Each row is a point. A path goes straight from each point to the next, and from the last back to the first. The post is the endless flat space through its rows: a point in 2 columns, a line in 3, a plane in 4, and so on, so that a path can go around it. How many times does the path go around the post? Going back the other way cancels.
(in the rows, 128 means zero)

Post (1 x 2):
[[137 131]]
Path, 11 rows:
[[ 94 145]
 [120  93]
 [175  97]
 [153 137]
 [114 188]
 [ 75 156]
 [ 86 118]
 [127 149]
 [151 150]
 [178 126]
 [147 170]]
Times around: 1

Post:
[[117 126 173 128 125 142 103 126]
 [126 137 127 130 126 130 141  98]
 [142  92 112 132 157 156 150 152]
 [189  98  27  99 107 149 132 140]
 [131 126 109 128 129 106 119 138]
 [208  88  59 104 110 118 143 123]
 [134 155 153 115 106 119 145 132]]
Path:
[[129 154 114 139 107 123 114 125]
 [192 133  94 101  90 137  96 122]
 [133 144 160 105 147 143 143 141]
 [127 109  97  90 142 153 166 163]
 [132 125 107 105  88 119 146 125]
 [163 121  18 115  93 104 114 116]
 [161  99  71 141 138 109 137 179]
 [164 137 109 134 132 129 100 147]
 [155  94 155 109 165 186 129 118]
 [180  94 112 101 121 123 147 115]
 [128  76  71 118 132 163 146 132]
 [192 126 121 117  71 107 194 155]
 [164 136  56 156 117  86 135 146]
 [189 147  87 112 117 172 170 103]
 [117 152  36 104 160 124 115 161]
 [158  97 104 115 138  72 119 146]
 [167 115  85 108 106 124 180 115]
 [141  67  92 103 159 123 172 143]
 [172 118  67 101 153  87 174 133]
 [129 160 170 114 140 138  94 147]
 [166 151  92 141 104  69 111 121]
 [133 115 118 147 108 167 147  97]
 [162 106 105 112  77  95 144 146]
 [206  55  88  94 115 138 114 124]
 [135 133 115 113 140 140 164 139]
 [206 161  99 101  92 130 152 106]
 [128 106 160 163 163 162 111 143]
 [160 116  97 143  94 110 112 158]
 [175 152 129 122 106 147 156 151]
 [141 154 172 103 114 129 118 122]
 [144 102 118 120 160 163 178 116]
 [124 158  89  99  79  71  95 100]
 [143  70 102 158 158 125 224 141]]
Times around: 2

Post, 11 rows:
[[120 167 102 137  94 147  74  94 108 139 160  94]
 [116 133 101 120 140 122 195 163 167 130 130 169]
 [112 157 134 128 111  93  92  73  86 114 172 117]
 [154 124 139 169 158  35 119 117  73 139 138 118]
 [122 140 139 122  77  87  72 121 100 152 208 122]
 [113 160  98  60 127 144 110 132 123 167 172 115]
 [132 147 108  94 128 114 131 147 134 119  90 154]
 [127  91 124 157 145  87 122 122  78 110 147 160]
 [118 113  93  95 116 112 126 128 167 161 156 126]
 [119 109 123 116 125 123 183 150 142 147  73 146]
 [131  95 108 107 149 110 174 167 148 103  96 119]]
Path (24 x 12):
[[ 99 162  68 131 138 131  97 139  81 115 175 127]
 [120 149 121 108 124 100 113 145 136 109  61  95]
 [114 170 133 108 192 102 158  94 144 117 133 169]
 [136 155 156  87 139 114 140 115  71 102 157 133]
 [118 140  99 107 110 111 148 123  92 142 118 128]
 [ 96  79 120  76 182  83 126 140  78 111 165 109]
 [135 145 147 120 115  85  96 162 154 103  82 119]
 [112 145 114 112 151 171 178 127 135 179 147 148]
 [142 132 107 152 127 125 166 119 102 145  98 151]
 [118 118  94 142  98  91 145 114 120 152  75 121]
 [ 61 181 100 102 108 162 116 123 138 111 178 118]
 [102 147 104 135 145 167 183 127 159 119 189 137]
 [190  77 128 166 109  62  77 148  97 161  98 143]
 [119 162 108 119 148  74 140 101  98  83 201 113]
 [ 82  92  79 108 109 105 129 145 141 148 112 168]
 [120 171  99  74 208 116 113 113  96 111 161 115]
 [151 190 132 125 165 143 121 112  74 125 135 122]
 [169  86  82  49 184  76 127 125  88 129  97 112]
 [ 97 169 102 133 116 146 103 112  34 121 160 120]
 [ 93 145 100 113 147 136 107 134 131  88 168 135]
 [109 168 140 151  82 147 118 102 154 110 123 110]
 [167 151  89 161 134 143 134  73 125 142 127 112]
 [152 148 104 167 149  71 127 122  64  68  97 173]
 [130 190 106 120  47 146  64  76 122 119 143 105]]
Times around: 5

Post (17 x 18):
[[163  96 132 107  92 144 177 130 143  89 143  99 115 128 105 126  93 151]
 [122 153  90 133 147 150 111 124 158 141  95 141 102 143  90 115 102  68]
 [154 119 120 161 106  73 105 113 162 144 145 125 128  97 143 157 109 135]
 [168 142 137 170  84 109 117 177 128  90 121 127  93 116 119  89  98 187]
 [120 142 101 102  95 157 119 137 153 135 156 141 103  99 124 121 107 135]
 [ 90 102 167 162 119 161 151 113 140  64 119  75 125 105  97 149 136 165]
 [157 135 161 136 112  88 100  61  74 104 115 124 148 115 148  56 162 156]
 [113 137 176 114 147 139 139 148 135 123  81 120 112 118 119  77 153  88]
 [128 144 107  73 157 160 135 109 114 166 127 118 111 142  83 156 120 168]
 [141 143 154 126 152 130 147 100 130 131 147 149 144 111 136 111 190 109]
 [107 124 100 163 159 100 105 162 103  97 128 141 135  87 121 119  93  91]
 [119 111 103 130 133 155 135 162 137 144 111 120 120 113 130 145 156 176]
 [130 167 153  68 129 167 157 131 182 113 102 105 131 152 109 116 163 133]
 [143 135 101 121 111 125 117 117 119 156 157  94 153  95 106 158 161  82]
 [178 161 166 101 157 172 140 108 151 134 115 125 154 141 156 134 116 103]
 [196 192  98 135 177 124  88 116 137 120 146 120 115  85 130 117 130  82]
 [126 142 132 114 162 128 162 108 101 133 140  90 132 144 137 117 120 101]]
Path:
[[170 115 117 140 107  92  77 106 111 132 171 145 152 104 191  84  84 167]
 [113  54 181 148 106  99 162  91 104 156  98 108 167 146 122 108 147 185]
 [ 73 108 117 136 129 156 143 174 145 158 154  76 141 131  87 151 117  30]
 [126 169 160 131 217  74 145  81 129 133 182 113  98 120 116 140 249 116]
 [143 114 107 113 116 132 153 164 172 139 122 113 118 114 138 188 141 140]
 [ 86 146 109  84 153 168 111 138 152  97 115 153  91 117 110 112 112 103]
 [165 140 111 146 130 166  96 162 153 161 168  79 143 101 178 149 121  90]
 [143 156 146  45 174 131 127 107 106 147 117 118 155 136 121 116 185 155]
 [ 89 121 119 171 129  94 116 147 107 132 125 101 105 107 152 106 161  99]
 [165 130  86 111 117 107 125 165 186 134  99 136 105 139 112 149  72 117]
 [171 147 132  74  94 145 101 112 129 167 106 173 135 161 151 103  83 140]
 [152 101 184 209 122  95  98 123 105  96 108 129 135 103 131  94 108 107]
 [ 91 111 152 126 140 167 155 169 129 115 104 105 165 135 125  94 114 105]
 [147 119 173 145 162 111 125 101 105 133  91 131 138  90 131  94 136 151]
 [186 168 130 154 130 167  42 172 132 189 143  95 141  44 124 136 171 117]
 [154 124  90 148 107 120  89  71 127 134 170 120 135 108 139 138 119 195]
 [138 134 120 167 144 134 128  48 108 127 159 140 137 191 109  94  82 141]
 [151 127 100 154 142 133 102 115 134 130 141 116 117 102 136 129  68  92]
 [137 109 127  94 184 123 142  77 109 122 127  79 140  82 102 114 141 125]
 [132 195 130 171  81 106 122 123 117  96 111 148 106 150 100  74  93 143]
 [146 170  80  79 130 155 112 111 126 128 118  80 129 112 104 146 145  62]
 [116 127 142 102 151 116 140 118 147 148 151 141 108  90 120 123 150  51]
 [187  76 144 112  93 116 127 186 108 142 150 126 167 133 142 139  92 189]
 [122 156 144  80  95 183 101 119 166 178 113  85 128 107  99 125 109 105]
 [102 119 109 151 141 134 163  95 128 114  83  66 121 129  58 110 157 139]
 [126 121 139 132 121 125 133 116 133  81 132 116 124  72 131 105 103 118]
 [155 163 130 159 214 133 136  91  99 162 108  69 143 118 109 188 166 127]
 [111 170 138  71 153 128 179 123 128  81 170 105  31  79 106  99 119 169]
 [146 140 138  37 135 154 146 146 118  46 163 126 143  82 156 114 119 121]
 [137  96 127 150 157 120  97 164 114 154 146 123 148 100 167 164 127 115]]
Times around: 2

Post (17 x 18):
[[150  85 162 149 128 162 168 116 101  94 102 156 137 130 130 125  87 131]
 [129 202 104 122 116 143 139 100  76 119 112 120 112 129 147 161 135 112]
 [116 118 129 130 104 130 132 130  90 164  87 130  93 122  96 129 137 127]
 [132 133  95  61 107 130 149 168 109 170 131 149 122 111 108  68  91 102]
 [126 169 110 150  93 155 121 125 131  80 154 191 162 153 125 112 142 134]
 [139 151  85 156 122 118 127 131 150 139 128 158 146 143 129  95  98 167]
 [138 145 159 145 127 121 126 125  95  73 107 125 109 135  98 163 112  79]
 [133 151 132 101 125 122  68 141 127  89 102 153  93 115 151 122 120 124]
 [175  97 137 112 117 147 134 113 161  85 125 142 107 105 112 100 114 116]
 [147 103 135 132 121 141 163 121 135 151 103 185 119 102  82 164 112 120]
 [126  98  99  60 163 137 182 141 112 169  92 150 148 162 116 134 128 145]
 [156 132 183 119 150 121 101 114 124  99 157 134 112 127 141  92 127 118]
 [109 158  92 142 152 147 159 117 111 153 142 128 126 100 125 112 143  87]
 [118 184 143 151 100 143 125 108 157  96 126 180 118 131 156 176 143  82]
 [ 99 109 142 122 116 126 161 152  61  58 147 141 122 149 148  99  94 153]
 [125 113 144 110 164 126  68  70 135  93 138  96 139 148 124 135 106 152]
 [157  97 129 126 155 108 106  72 119 136  83 173 101 151  96  95 124 148]]
Path:
[[108 174 151 109 130 143 150 153 145 191  98 157 148 141 163 147 148  79]
 [168 140  70 105 135 139 146 147  83  93  93 103 120 109 116 112 131 145]
 [183 122 164 114 143 112 100  63 109 139 135 108 135 149  96 142 111 131]
 [139 181 138 118 118 152  88 139 134  80 158 129 119 117 133 145 122  82]
 [123 155 126 144 145 165 178 135  95  51 114 130 136 141 119 143 103  87]
 [113 182  93 123 152 135 126 124 140 103 165 121 128 123 106 138 188 136]
 [126 131  89 140 200 118 115 111  93 166  65 167 120 156 114 123  82 139]
 [113 113 112 160 117 170 134 133 161 249 162 128 149 108  79 128 143 125]
 [133 110  82 135 136 162 145 145 121  22  86 184 110 115 147 120 112 176]
 [129 153 138 101 134 138 180 161 132  76 101 143  98 127 172 123 151  79]
 [125 131  86 125 136 132 160 118 143 154 127 124 120  97  89 114 157  82]
 [121 116 110 136 119 129 132  58 101 106 136 161 101  89 128 133 129 120]
 [143  93 144  96 121  83 134 121  97 177  57 145 102 130  73 112 111 150]
 [135  96 145  93  98 151 127 102  88 108  43 186 135 148  93 160  33 145]
 [174 158 144 107 132 157  94  61 155  87 156 164  96 132 146  94 127 115]
 [178 141 159 151 146 106  86  60 141  97 166 175  83 152 131 109 175 114]
 [181 143 114  53 172 130  93 106 125  99  74 129 137 158 171 129 144 136]
 [160 112 173 125 161 102 122 177 162  94 107 193 102 128 138  58 160 112]
 [105 117 125 101 155 161 136 112 175 113 138 141  89  96 159  96 142 104]
 [154 167 180 117 160 189 159 138  93  66 128 138 134 114 179 125 146 133]
 [ 52 172 108  76 105 107 108 105  86 152 168 153 145 114 113 110 127 100]
 [172 107 137 115  99 101 161 137 136 163 118 125 140 152 126 119 100 151]
 [142  89 163 157 129 122 111 125 106 166 118 175  79  94  89 151 105 128]
 [175  95 120 120 151 159  83  82  90  87  55 110  76 110 144 141 136 152]
 [114 121 134  94 158 146 114 131 135 142 103 154  77  37 197 132 165  41]
 [127 106 149 164  93 113 174 127  90 136  75 137 117 127  88 167  99 157]]
Times around: 0

Post:
[[100 147 129 158  98  99 150  86 108 163 126 142 148 117 117 105  85 136]
 [145  79 160 123  87 121 126 125 163 126  92 158 206 119 116  98 108 119]
 [129 147 153 126 119 121  84 152 129 114 144 163 106  98 162 124 160 138]
 [159 150 127 103 132 127  79 153 163  96 125 167 122 145 139 148 115 126]
 [158 103 176  89 135 121 115 153 102 118 119 173 138 132 146 161 131 124]
 [ 77 147  98 153 126 139 117  69 125 202 127 159 131 131 159  94  93 172]
 [ 54 119 113 127  86 108 133 102 132 160  91 133 153 116  89 106 100 151]
 [148 156 159 122 157 115  80 145 128 106 135 120 133 137 147 141 141 153]
 [160  89 177 137 163 130 108 190 151 100 106 171 121 138 123 143 122 113]
 [152 140 134 101 156 120 114 154 150 142 143 152 117 112 133 117 132 129]
 [114 156 115 139  98 134  91  97 146 192 161 138 112 112 138 139 100 156]
 [112 158 141 152 143 138 116 134 177 148 159 163 130 148 153 157 149 141]
 [103 168 149 141 121 155 123  80 154 161 152 156  91 121 119 118 121 164]
 [ 70 126 122 138  95 113 142  78 140 158 140 111 128 124 155 111  72 152]
 [163  41 172 102 128  79 100 157 134 125  80 168 172 181  96 102 131  79]
 [163 126 107 123 173 128  76 129 139  97 174 164 112 116 150 157 154 134]
 [131  83 143 130  80  69 161 124 157 147  78 156 179 135 104 105 109 167]]
Path, 25 rows:
[[155  83 199 142  74  76 124 163 182 114 127 187 158  77 147 125 176 148]
 [202  79 166 140 151 101  97 133 128 167 138 144 183 148 146 178  91  81]
 [124 107 136  78 117 101 160  97 141 181 102 130 162 162 137 142 112 152]
 [ 89 134 102  86 114 179 112  76 133 164 142 188 145  93 172 150  69 107]
 [ 96 118 148 160 100 141 115 143 206 125  99 171 144 122 112 105  96 149]
 [151 120 136 117  77  79  88 118  92 131 147 151 175  91 173  69 150 107]
 [165 117 160 119  84 172 137 142 201 170  99 192 128 163  98 158 103 111]
 [136 152 214 155  84 143 132 147 160 117  90 173 177 107 191 165 148 164]
 [111 156  97  72 139  99  52  67  77  96 185 133 117 123 167 195 121 117]
 [108 157 191 122 117 110 132 133 142 139  78 136 140 147 131 108  85 130]
 [153 110  76 138 199  82 115 114 129 181 137 143  99 146 131 112  91 140]
 [ 43 104 119  95  63 178 149  99 189 132  77 227 155  79 104 145 104 162]
 [ 83 143 109  90 118 106 154 152 144 134 129 141 149 109 116 162  88 162]
 [ 61 166 118 191 159  96 137 142 127 145 121 117 110  87 140 116  72 160]
 [ 87 159 178 152 123  66 119 125 143  79  70 149 131 171 140 148 115 200]
 [ 68 132 113 128 169  76 106 118 105 139 145 124 124 170 122 158 125 162]
 [167 110 170 132 159 176  88 144 158  79 155 161 123 144 159 150 108 111]
 [164 124 121 126 116 142  95  99 187 147 153 114 141 102 121 119 124 183]
 [ 52 141 170 116 121 165  60 144 114 116 151 122 164 132 134 136 134  71]
 [163 173 143 191 128 103 118 108 188 113 123 167 175 119 112  88 134 174]
 [148 125 128  99 130 121 109 107 125 125 104 169 185 111 151 132 103 119]
 [157 183 146 129 130  96 105 125 152 111 170 126 154 116 104 149  94 159]
 [125 108 106 118 111 136  93 136 146 153 137 181 142 105 147 126 145 177]
 [116 110 133 152 124 154  96 159 157 160  80 149 156 140 158  88 114 167]
 [154 157 156 113  80 107  62 126  64 114 120 154 149 120 145  79 102 128]]
Times around: 1

Post:
[[ 99  92 120 152 127 143 154 137 157  77 142 109 153 158 136  90  95 126]
 [ 90 145 111 125 185 138 126 127 148 160  95  93 147 141  60 159 129 130]
 [111 114 138  85 146 112 116 127 118 155  76  74 100 116 103 155 142  99]
 [ 92 159  95 136  90 106 121 106 133 118 162 153 152 131 135 158 132 133]
 [140 116  96 121 140 138 131 167 140 116 125 106  84 141 105  95 112  94]
 [143 143 126 129 156 135  97 142 114 166 119 133 134 132 158 128  71 123]
 [ 97 158 164 166 147 143 168  92 144 119 106 151 128 143 122 199 174 152]
 [115 117 106 108 111 144 112 172 153 132 150 119 174  79 132 148 139 144]
 [122 137 117 158 137 111 144 137 111 148 109  72 117 113 130 167 129 152]
 [184 136 115 158  89  98 109 137 107 126 176 211 154 108 130 152 104 145]
 [114 159 122 101  65 116 103 164 150 114 113 148 159 144  91 153 105 111]
 [132 115  90 143 114 122  88 105 105 105 140 102 123 119 112 124 135 174]
 [132 113 157 136 103 138 171  92 149 135 137  72 108 148 127 177 103 142]
 [110 112 178 160 147 173 141 155 109 163 137  95 102 138 124 178 106 117]
 [ 98 173 154 151 138 101 139 158 125 154 146  99 166 111 103 102 140 171]
 [113 110 140 121 140 113 137 143 126  99 109 184  88  97 128 184 125 168]
 [144 144 146 146  98  91 116 109 117 128 100 130 109  27  75 135 131 171]]
Path:
[[120 103 148 143 125 166  85 111 111 169 164 143 158 114  90 193  88 178]
 [ 94 150 154 140 128 119 175  64 143 144 118 121 143 131  21 130  94 137]
 [148 173 115 196 125 107 204 127 144  83 128 153 139 158  72 129  65 114]
 [159 139 128 126 108 144 101 133 148  92 162 127 132 112 157 144 175 155]
 [105 178  90 121 184 125 114 182 118 151 121 120 156 134 103 155  99 153]
 [ 91 121 138 115 114 102 155 107  99  64  98 179  84 119 126 150 146 203]
 [139  82  92 125 151 153 107 114 137 149 171 130 129 142  83 124 144 175]
 [174  93 137 154 102 108 127 149 127 136 138 171 112 121 135 152 124  96]
 [114 170 106 136 153 116 108 110 145 159 130  88 130 102  67  82 135 100]
 [196 128 160 134  89  64 113 165  74 130 141 156 130  73 159 113 103 151]
 [121 153 216 181  88 151 207 135 128 136 124 157 136 100 141 184 100 116]
 [ 97 140 139 114 152 125 185 118 153 102 132 136 135 133  81  92 138 151]
 [137 111 189  99 138  90 201 118 109 145 121  93 115 144 109 221 135 140]
 [114 117 122 114 128 102 149 200 152 122 154  71 134 141  91 105 132 112]
 [130  76 123 118 151 147 110 177 134 174 128 113 102 136 101 213 148 101]
 [ 73 114  82 158 128 114 124 116 131  94 186 113 148 153 126  98 145 185]
 [148 134 116 124 110  81 109  92 112 138  68  85  71  96  81 117 144 136]
 [ 35 164 171 155 115 183 161  90 161 124  93 122 151 138 136 173  94 120]
 [131 132 104 131 164 114 172 156 154 111 131 115  88  71  21 152 104 198]
 [ 63 176 114 125 166  99 211 113 184  94 104  86 132 103  71 116 139 153]
 [112 157 117  96 162 123 135 165  91 139 141 152  81  93  87 130 155 165]
 [ 81 156  63 159 206 103 153 128 113 171 132 132 159 113 140 163 182 138]
 [ 74 174 117 149 172 103 216 128 146  96 120 118 122 128 105 139  71 188]
 [128 110 129 124 173 159 135  91 113 129 114  91  72 137  98 135  96 188]
 [103 111  81 134  86 112 140 154 112 116 171 170 138  93 167 136 163 157]
 [114 184  59 124 142  53 132 113 150 168 122 141 121  96 133 129 209 123]]
Times around: 0

Post (17 x 18):
[[178 110 151  89 139 116 119 138 125 123 156  98 114 135 195  75 166 115]
 [131 177 115 166 149 171 121 145 132  96 119 167 122  50 117 117 155 145]
 [151 124 133 123 137 172 143 120  95 150 130 108 122 143  71 134 149 121]
 [124 161  83  99 124 193  78 164 127 133 155 152 151 110 176 111  99 113]
 [125 124 164  68 142 126  57 104 109 154 126 104 161 107 131 169 141 148]
 [108  98 125  75 127  98 125 138 109 110 123 147 141 119 142  97 148 139]
 [114 161 100 148  86 141  72 159 155 144 147 144 122 104 146 178 119 116]
 [156 134 145 104 120 144 101 138 145 112 159 154 119 144 126  82 110 169]
 [136 125 170  98 137 109 128 158 132 124 120  82 114  99 139 118  91 141]
 [130 111 101 104 158 127 162 121 119 198 137 121 134 129 159  96 156 146]
 [154 169 145 148 135 132 173  74 123  85 155 135 120 124 139 106 136 127]
 [135 148  89 126 145 172 124 144 129 136  79 111  95 168 141 191 184  87]
 [115 121 175 129 187 137 168 142  96 101 134 164 107 144 132 110 184 119]
 [124 108  80 138 139 142  77 149 141 113 108  97 124 136 132 160 147 135]
 [142 132 178 147 124 105  94 125 118 102  92 125 132 167 120 114 119 101]
 [136 106 124 127 127 155  74 116 182 120 129 122 112 123 113  84  96 106]
 [147 122 173  95 155  73 106 143 139 124 126 116 141 164 104 118 120 104]]
Path (26 x 18):
[[127 135 101 104 124 130  93 123 166 127 183 160 118 145 167  90 148 116]
 [133 124 153 124 160 160 156 136  91 132 153  95 167 110 110 116 185 171]
 [112  76 180 128 100  79 110 127 166 140 106 114 116  89 135  78  83 147]
 [146 150 136 136 166 120 114 127 138  94 128 180 146 124  67  98 114 157]
 [131  94  53 120 130 141 131 152 124  55 177 137  87 153 103  66  90 160]
 [130 135 127 105 151 116 167 184  93 126 113 116 104 126 149  93 199 131]
 [164 101  92  71 103 107  41 110 186 174 171 119 158 162 150 124 183 172]
 [170 114 123 113 105 107  79 115 121 103 161  89 157  80 157 167 204  71]
 [160 140  60  84 153 164 195 176  97 139 130 159 110 136 115 126 150  92]
 [148 126 180 166 136  59  37 145 179 187 133 147 126 129  95 101 108 116]
 [132 141 186 131 127 137 116 132 140 113 103 138  85 201 173  67 163 152]
 [123  95 103 158 155 152 105 123 169 131 124  93 144 121 114 146 168 109]
 [149  97 111 116 173 108 167 122 110  91 152 152 149 149 137  81 147 197]
 [180  85  79 105 201 132 136  72 121 118 110 152 119 154 128  81 188 178]
 [133 102  85  71 154 123 139 140 148 129 131 131  85 137 124 115 169 177]
 [121 145  78  95 128 211 118 135 136 154 166 122 114 194 130 144 158 179]
 [112  92 115 155 170 193 136 116 139 135 113  78 140 131 101 128 169  88]
 [152 142 198  97 178 116 131 115 158 166 131 138 176  85 102 104  95  98]
 [128 138 121  91 148 129  59  91 140  97 134 148 156 185 132 149  81  88]
 [173  93 125 105 120  84 101 166 114  81 151 117 105 107 170 143 209 137]
 [132 140 157 138 118 137  20 143 128 129  99 129 129 106 182 116 117 103]
 [104  85 143 169 129 124 112 157 110 141 149 145 118 115  78  26 126 155]
 [123 179 191 133 111 159 119 146 177 159 140 129 122  95 171 119 123  68]
 [132 116 149  75 125 190 121 169 128 111  98 125 113 129 121 146 109  81]
 [182 183  81 113 120 169  89 164 169 128 141 108  88 139 209 192 117 108]
 [171 126  93 163  98 130 142 114 128 174 164  79  86  91  96 124 128 191]]
Times around: 5
